Each row is a point. The points of each table are mixes of a few directions, plus a little noise. How many directions does each table use, and how many do they share? Where both have some left over, give the other angles between the two spaces (their principal angles), to ten degrees, smallest first.

First (5 x 3)
[[ 1.94  1.91 -1.62]
 [ 0.33  0.68 -1.03]
 [-1.17 -2.44  3.70]
 [ 1.58  1.69 -1.60]
 [-2.67 -1.86  0.53]]
Second (6 x 3)
[[ 1.01  0.31  0.57]
 [ 1.71  0.76  0.78]
 [ 2.34  1.88 -0.81]
 [ 1.51  1.98 -2.17]
 [-2.77 -1.74  0.54]
 [-3.91 -2.83  1.02]]
Directions: first 2, second 2, shared 2

First (8 x 6)
[[-3.11 -1.18  1.35 -0.55 -0.27  0.72]
 [ 3.63  1.39 -1.60  0.55  0.36 -0.98]
 [-4.59 -1.47  1.56 -2.54  0.86 -1.37]
 [ 0.43  0.17 -0.87  1.65 -0.73  1.42]
 [-2.17 -0.70 -0.05  0.90 -0.64  1.44]
 [ 4.40  2.00 -2.97  0.14  1.17 -2.56]
 [ 1.78  0.69 -0.10 -1.66  1.17 -2.43]
 [-0.38 -0.92  2.71  1.51 -1.91  3.77]]
Second (7 x 6)
[[ 1.00  0.38  0.08  1.36 -0.26  1.04]
 [ 3.24  0.30  0.77 -1.49 -0.74 -0.33]
 [ 2.33  1.15 -0.17 -0.36  1.29 -1.84]
 [-2.93  0.81  1.63  4.79  2.03  1.73]
 [-3.91 -0.94  0.22 -0.16  0.39  0.05]
 [ 2.99  0.27  1.42 -0.71 -0.62  0.28]
 [-2.73 -1.91 -3.88 -3.43 -2.10 -0.89]]
Directions: first 3, second 4, shared 3

First (8 x 8)
[[-0.06 -3.08 -0.65  0.41 -3.35 -0.48 -1.00 -2.85]
 [ 1.52 -1.30  2.38  2.35  2.98 -4.02 -3.30  0.13]
 [-1.08  3.61 -1.18 -2.08  0.71  3.37  3.28  2.34]
 [ 0.50 -1.60  0.55  0.95 -0.24 -1.57 -1.51 -1.02]
 [-1.13 -0.25 -2.00 -1.55 -3.50  2.77  2.04 -1.22]
 [-0.39 -0.38 -0.74 -0.49 -1.55  0.92  0.59 -0.72]
 [-0.27  2.10 -0.09 -0.74  1.42  1.10  1.27  1.69]
 [ 0.91  0.91  1.73  1.14  3.53 -2.07 -1.37  1.62]]
Second (10 x 8)
[[-0.57 -2.45  3.94 -1.19  0.91  2.04  0.46 -0.19]
 [ 0.36 -1.92 -2.47 -3.60  0.31  1.26 -1.53  1.13]
 [-1.63 -4.33  4.18 -2.34  0.37  1.49  0.54  0.73]
 [-0.08  1.41  1.23  0.24  2.64 -0.78  1.84  0.78]
 [ 0.12  0.11  0.63  4.26 -5.47  0.82 -2.70 -2.78]
 [ 0.55  0.61 -0.25 -0.33  0.36  1.15 -1.48  0.97]
 [-0.14  2.80 -1.71  1.75  0.43 -2.83  1.23  0.66]
 [-0.74  2.03 -1.69  0.95 -0.16 -2.54 -0.44  2.67]
 [ 1.26  1.70 -3.54 -0.52  0.74 -0.35 -0.28 -0.25]
 [ 0.66 -0.08 -0.29  0.91 -0.12 -0.23  2.49 -3.66]]
Directions: first 2, second 5, shared 1; angles 70

First (9 x 11)
[[-2.27 -0.57  1.36  2.25  1.37 -4.32 -4.17 -0.35  2.50  0.01 -2.06]
 [ 0.67 -4.48 -2.80 -0.27 -1.72  0.41  0.68  2.90 -1.25 -3.36  3.01]
 [-0.94  0.52  0.95  0.88  0.78 -1.66 -1.65 -0.60  1.12  0.55 -1.25]
 [-1.78 -0.63  0.97  1.78  1.02 -3.43 -3.30 -0.17  1.94 -0.12 -1.53]
 [ 1.30  2.97  0.58 -1.52 -0.04  2.97  2.71 -1.39 -1.14  1.90 -0.19]
 [ 1.76  1.90 -0.30 -1.87 -0.65  3.62  3.41 -0.60 -1.78  1.04  0.84]
 [-1.05 -2.95 -0.75  1.27 -0.13 -2.50 -2.25  1.45  0.86 -1.93  0.43]
 [ 2.06  2.07 -0.43 -2.18 -0.80  4.22  3.98 -0.62 -2.10  1.11  1.07]
 [ 0.25  1.16  0.42 -0.34  0.16  0.68  0.59 -0.62 -0.15  0.79 -0.34]]
Second (8 x 11)
[[-1.64 -0.25  0.56 -0.01 -0.18  0.45 -0.16 -2.07 -1.77 -1.30  0.34]
 [-0.80 -1.54 -1.81 -1.89  0.68 -0.61 -0.24  0.84 -0.16  2.81 -2.00]
 [ 1.93 -1.19  0.34 -0.55  2.55  0.63 -0.50 -2.89 -1.29 -2.05  0.01]
 [ 0.27  2.72 -0.57  0.82 -1.04 -1.65  0.32  4.04  0.97  0.17  0.12]
 [ 1.74 -0.01  4.62  4.96  1.92  0.78  5.51  3.64  3.20 -1.90 -0.31]
 [-1.54  0.63 -0.62 -1.21  0.06  2.11 -2.12 -2.66 -0.19 -1.85  0.54]
 [ 1.72 -2.56 -0.99 -1.43 -0.01  0.64 -0.78 -1.09  1.62  3.25 -0.40]
 [-1.69  2.21 -1.53 -0.69 -3.98 -2.35 -2.03  0.17 -2.38  0.88  1.70]]
Directions: first 2, second 6, shared 0; angles 80, 80

First (10 x 12)
[[-0.36  3.26  1.27 -2.56 -0.29  0.19  1.10  0.63 -2.81 -0.62  2.38  1.61]
 [ 0.28 -3.08  1.17  4.04  0.72 -3.24  2.73 -0.55  2.32  0.65  0.88  0.04]
 [-0.01 -0.50  1.29 -0.67  0.62  2.65 -1.25  1.10 -2.23 -2.85  0.86  1.44]
 [-4.16  4.38 -3.50 -0.97  1.58  1.04 -2.21  0.78  1.55  2.21 -3.11  1.40]
 [-1.19 -7.28 -2.09 -1.08 -1.98  2.05 -0.92 -0.51 -0.38  1.08 -0.32  0.03]
 [ 0.10 -0.47  1.08  2.08  1.61 -1.10  0.03 -0.44  0.61 -2.44 -2.57  0.12]
 [ 2.31  4.65  1.76 -2.06 -0.69 -1.44  1.11 -0.53 -1.74 -0.89  0.73 -1.03]
 [ 2.17  0.54  1.76  1.23 -0.19 -0.72  1.12  0.28  0.22 -0.05  2.75 -0.72]
 [ 0.88  0.99 -0.20 -1.57 -1.31 -1.71  1.04 -1.07 -0.27  0.95 -0.48 -1.20]
 [-0.08 -2.49 -2.56  1.50 -0.16  2.19 -2.87  0.30  2.83  1.92 -1.09 -1.54]]
Second (8 x 12)
[[-0.64  7.47  1.67 -3.62  1.89  0.22 -1.26 -0.14 -3.87 -5.33 -4.69  1.36]
 [ 0.76 -2.78 -1.38  1.20 -1.47 -0.25  0.37 -0.05  2.31  3.61  2.34 -1.48]
 [-1.19  2.30  1.96 -0.90  1.96  0.25 -0.24  0.29 -2.72 -4.61 -2.57  2.14]
 [ 0.18  3.05  0.09 -1.51  0.21 -0.05 -0.59 -0.16 -0.97 -0.89 -1.41 -0.08]
 [ 0.60 -2.54 -1.04  1.17 -1.13 -0.14  0.34 -0.09  1.90  2.81  2.02 -1.13]
 [ 0.35 -2.33 -0.77  1.09 -0.83 -0.03  0.38  0.00  1.43  2.16  1.62 -0.71]
 [ 0.28 -2.41 -0.65  1.20 -0.72 -0.13  0.33  0.08  1.31  2.00  1.61 -0.54]
 [-0.16 -2.73  0.08  1.36 -0.01  0.00  0.53  0.22  0.60  0.40  1.14  0.37]]
Directions: first 6, second 2, shared 2

First (9 x 18)
[[ 0.81  2.09  0.06 -0.50 -0.01 -0.95  2.29 -0.23 -0.32 -2.59  0.68  1.54
  -3.24 -0.45 -3.60 -1.19 -0.54 -0.18]
 [ 1.90 -2.24  0.56 -0.04 -0.57 -1.50  0.04  1.91  1.96 -0.53 -0.81 -0.76
  -0.82  1.07  1.33  1.58 -1.79 -1.57]
 [ 1.15 -2.58 -0.57  0.76  1.42 -2.55  0.22  1.45 -0.23  0.39 -0.22  0.07
   0.00  1.11 -0.14  1.83 -2.84 -0.10]
 [ 0.43  3.95  1.60 -2.07 -3.48  2.38  1.03 -0.95  3.14 -3.23  0.27  0.12
  -3.39 -1.37 -0.98 -2.92  2.65 -2.13]
 [-2.34 -1.58 -2.13  1.89  3.88 -0.83 -1.06 -1.04 -4.53  3.69  0.52  0.66
   3.99  0.24 -0.27  1.16 -0.94  3.36]
 [-1.49  3.30  0.55 -0.81 -1.34  3.04 -0.04 -1.67 -0.58 -0.39  0.31  0.17
   0.07 -1.44 -0.19 -2.27  3.56  0.57]
 [ 0.90 -2.03 -1.03 -0.09  1.12 -3.22  0.07  0.53  2.95 -0.22  0.90  0.17
  -1.12  1.07 -1.11  0.99 -4.38 -1.59]
 [ 0.19  1.29  2.25  0.25 -2.47  4.12 -0.38  0.86 -3.35  0.04 -2.26 -1.19
   1.49 -0.88  3.47 -0.18  5.89  1.30]
 [-1.50 -2.09 -1.25  0.54  1.53 -0.41 -2.08 -0.70  0.83  2.96  0.48 -0.79
   3.08  0.61  1.77  0.96 -1.54  0.33]]
Second (9 x 18)
[[-1.28  0.48 -2.78 -1.51  0.86 -3.45 -0.30 -0.77  0.29  2.46  1.03  0.32
  -0.17 -0.19 -3.06 -0.67 -2.93  1.02]
 [ 1.62 -1.55  0.26  0.03  1.80  1.14 -0.39  2.39 -1.96 -1.96 -0.96 -0.49
   1.11  0.18  2.58  0.46  0.35  0.59]
 [ 0.30 -1.35 -1.73 -0.05 -0.35 -5.97  1.01  0.37 -0.13  3.26 -0.09  0.53
  -1.52  1.13 -3.67  1.96 -4.21  0.51]
 [-1.29  2.36 -0.36 -1.69  0.23  3.83 -1.34 -0.71 -1.05 -0.82  0.23 -0.67
   1.60 -1.63  1.77 -2.62  3.40  1.18]
 [ 0.05  0.00 -1.04 -0.12 -1.38 -4.36  1.40  0.58 -3.03  3.40 -1.17  0.20
  -1.40  0.43 -3.14  1.27 -1.34  1.82]
 [-0.23 -0.93  1.15  0.90  0.47  3.33 -1.35  0.14  0.18 -0.73 -0.25 -0.80
   2.16  0.13  3.68  0.28  2.10 -0.42]
 [-0.02  0.39  1.17 -0.29 -2.66  0.55 -0.33 -0.90  3.90  0.14  0.06 -0.83
  -0.67  0.20  1.04  0.02  0.31 -2.34]
 [ 2.31  0.50  2.21 -1.22 -2.66  1.58  0.50  0.78  5.77 -4.35  0.09 -0.62
  -3.08  0.16  1.25 -0.72  0.23 -4.17]
 [-1.21  0.33  1.08  3.75  3.42  3.33  0.84 -1.78 -4.04 -1.70  1.13  2.16
   1.90 -0.25 -0.13  0.34  2.20  1.61]]
Directions: first 4, second 6, shared 4

First (9 x 20)
[[ 0.27  0.91 -0.05  0.94  0.16 -0.21 -1.40 -0.56  0.41  0.43 -0.48  0.86
  -1.85 -0.69  0.18  0.46 -1.00  0.06 -0.32  0.07]
 [-1.58 -1.65 -0.87 -2.65  0.82  1.89  0.56  1.81 -1.80 -0.50  1.66 -0.10
   2.14  0.45 -1.23 -0.33  1.26 -1.24  1.24 -0.19]
 [ 1.67 -0.96  1.93  1.87 -2.26 -0.87 -1.57 -2.39  1.40  1.59 -1.42 -0.14
  -0.99 -0.36  0.51 -1.31 -0.44  1.85 -1.45 -1.79]
 [ 2.16  1.73  1.93  1.60 -1.78 -1.77 -1.05 -2.52  1.32  0.03 -1.37  0.50
  -2.18  0.44  2.98  0.42 -0.25  2.56 -2.70  0.13]
 [-0.70  0.13 -1.63  1.68  2.23 -0.22  4.05  2.28  0.09 -1.35  1.47 -1.32
   1.67  0.46 -2.61  0.73 -1.92 -1.90  2.04  1.84]
 [ 0.68  0.53  0.86  0.00 -0.57  0.26 -2.06 -1.06 -0.26  0.05  0.19  1.41
  -1.82  0.07  1.34  0.47 -0.29  1.08 -1.51 -0.11]
 [-1.44 -1.50 -1.08 -1.94  1.46  1.51  3.20  2.64 -1.83 -1.73  2.67 -0.96
   3.37  1.42 -1.64  0.16  0.69 -1.42  1.51  0.95]
 [ 0.85  0.06  0.86  1.16 -0.92 -0.10 -2.54 -1.56  0.60  1.19 -0.78  1.03
  -2.15 -0.76  0.36 -0.26 -0.92  0.88 -1.02 -0.96]
 [-1.92  0.78 -1.90 -2.72  0.81 -0.52  0.82  1.39  0.07  0.23 -1.95 -1.34
   1.75 -0.95  0.08 -0.37  2.89 -1.87  2.16  0.10]]
Second (11 x 20)
[[-0.31 -0.04 -0.05 -0.78 -0.69 -0.13 -1.68 -0.56  0.38  1.10 -1.39  0.06
  -0.34 -0.87  0.24 -0.69  1.03 -0.04  0.19 -1.09]
 [ 0.19  0.02 -0.05  0.42  0.36  0.10  0.87  0.30 -0.19 -0.64  0.82 -0.06
   0.17  0.49 -0.25  0.37 -0.49  0.04 -0.03  0.49]
 [-0.38 -0.18  0.00 -1.09 -0.89 -0.13 -2.22 -0.90  0.43  1.57 -1.92  0.05
  -0.54 -1.23  0.48 -0.94  1.44 -0.05  0.18 -1.44]
 [-0.19 -0.10  0.03 -0.74 -0.52 -0.09 -1.47 -0.51  0.32  0.93 -1.19  0.11
  -0.36 -0.75  0.35 -0.54  0.90 -0.05  0.16 -0.87]
 [ 0.05  0.07  0.02  0.00 -0.05 -0.09 -0.10 -0.11  0.03  0.04 -0.06  0.03
  -0.01 -0.11  0.01 -0.01  0.02  0.02 -0.02 -0.11]
 [-0.37 -0.11 -0.02 -1.11 -0.86 -0.13 -2.24 -0.83  0.44  1.45 -1.89  0.10
  -0.62 -1.27  0.53 -0.88  1.41 -0.03  0.19 -1.37]
 [-0.14 -0.02  0.01 -0.50 -0.46 -0.06 -1.14 -0.36  0.26  0.70 -0.93  0.07
  -0.30 -0.64  0.27 -0.45  0.75 -0.03  0.05 -0.74]
 [-0.13 -0.05 -0.04 -0.51 -0.45 -0.11 -0.99 -0.39  0.21  0.63 -0.84  0.00
  -0.26 -0.56  0.26 -0.38  0.68 -0.03  0.14 -0.64]
 [ 0.01  0.02  0.03  0.03  0.06  0.02  0.13  0.03 -0.03 -0.06  0.15  0.05
  -0.03  0.13 -0.07  0.04 -0.15 -0.03 -0.02  0.09]
 [ 1.64  0.50  0.06  4.56  3.67  0.61  9.49  3.38 -1.80 -6.44  8.23 -0.48
   2.44  5.26 -2.06  3.82 -5.99  0.20 -0.86  6.02]
 [-0.19 -0.01  0.03 -0.36 -0.30 -0.02 -0.73 -0.30  0.08  0.39 -0.68 -0.05
  -0.20 -0.34  0.19 -0.39  0.47 -0.03  0.04 -0.46]]
Directions: first 5, second 1, shared 1
